Rows are points. The points of each table are mixes of a few directions, plus a little noise. Count the directions of each table, and those that both share. Where both have some left over, give the other angles between the two spaces (their principal angles), to ten degrees, smallest first.

First (6 x 2)
[[ 27 -27]
 [-11  12]
 [-37  37]
 [ 43 -44]
 [ 30 -30]
 [-51  53]]
Second (7 x 2)
[[ 18 -18]
 [-56  56]
 [ 58 -58]
 [  4  -5]
 [-41  43]
 [ -4   5]
 [ 21 -22]]
Directions: first 1, second 1, shared 1

First (5 x 4)
[[-18  13  95  20]
 [-24  13 -19  -4]
 [ 24  15 -24   9]
 [ 25 -26 -83 -20]
 [ -9 -14  31  -3]]
Second (8 x 4)
[[-17  59  28  26]
 [-23  38  19  16]
 [ 11 -94 -42 -49]
 [ -8  49  21  25]
 [ 49  22   5  27]
 [-36 -29  -8 -24]
 [ 47 -32 -19  -5]
 [-22 -15  -4 -13]]
Directions: first 3, second 2, shared 2

First (9 x 9)
[[  3  11 -20  -2   0 -38   9 -24 -26]
 [-17 -10 -26 -14   4  -9  -4 -53 -23]
 [ 22   0   4  39 -43  -1 -20   6  13]
 [ -1  12  13  24  33  16  25  28 -11]
 [-41  -1  -9  -4   7 -28  22  49  13]
 [ 31  -1  25 -27 -31   7 -25  25  39]
 [ 28  19 -17  19  13 -18   9 -60 -54]
 [ 10 -20  44 -48  38  95 -18  -1  30]
 [-35 -10 -15  13 -22 -24   2  31  19]]
Second (8 x 9)
[[ 10  -9  -3  -2 -20  10 -22 -29   3]
 [  3  -8  -1  23  -1  29 -10 -27  -9]
 [ 10   0  -4 -42 -29 -33 -16   1  19]
 [ 21 -19  -7  -7 -42  17 -44 -58   8]
 [ 17  -9  -5 -31 -39 -14 -31 -25  16]
 [-19  10   7  40  47  20  37  28 -21]
 [-26  15   9  45  61  18  50  45 -25]
 [-15  20   5 -27  23 -46  36  66   7]]
Directions: first 5, second 2, shared 2

First (11 x 12)
[[  7 -11   5  28  -1 -53 -86  29  45   2   9  57]
 [ -2 -12 -26 -11   2  74  45   3  -4  -9 -23 -65]
 [-18  33  14  -4   0 -15 -77  16  11  21 -38   5]
 [-14  -2  18 -12  15 -31  52   9 -18   4  67 -19]
 [ -2  13  34 -13   4 -63  71 -28 -50   1  69  23]
 [ 15 -11 -17   1  -6  47  22 -39  -1  -4 -48  17]
 [ 11  51  12  -2 -30 -24 -46 -22 -40  -6 -44  15]
 [-19   2   5  -5  13  -5 -19  34  15  11  17 -26]
 [-24 -30  -2 -14  41  53  36  -8  38  29 -14  -1]
 [ 37  14 -14  16 -45 -20  -2  -9 -44 -40   4  -6]
 [  8 -47 -27  14   9  36   5  19  43  -9   3  -4]]
Second (11 x 12)
[[ 19   0  -3  44 -29  14 -41  -2  37  17  29  61]
 [-69   0 -14 -49  15  14  37 -36 -27 -22 -50 -27]
 [-29   7   5 -35  17  -1  32 -22 -30  -8 -35 -22]
 [ 56  16  31  58 -24   3 -72  45  19  16  16  32]
 [ 30 -31 -34  28 -13  -8 -13  32  49   2  69   0]
 [ 95 -10   7  54 -14 -28 -20  33  38  33  84  34]
 [-27   5   1 -31  14  -1  38 -34 -25  -2 -26  -7]
 [-25   6   2 -13   2   9   3 -11 -12  -6 -27  -3]
 [-11   8   9 -29  19  -9  36 -20 -30  -1 -23 -19]
 [-58  12   3 -35  10  17  14 -27 -30 -16 -60 -16]
 [ 16 -13  -8   7   3  -8 -15  43  12 -11  19 -36]]
Directions: first 5, second 4, shared 1; angles 30, 40, 60
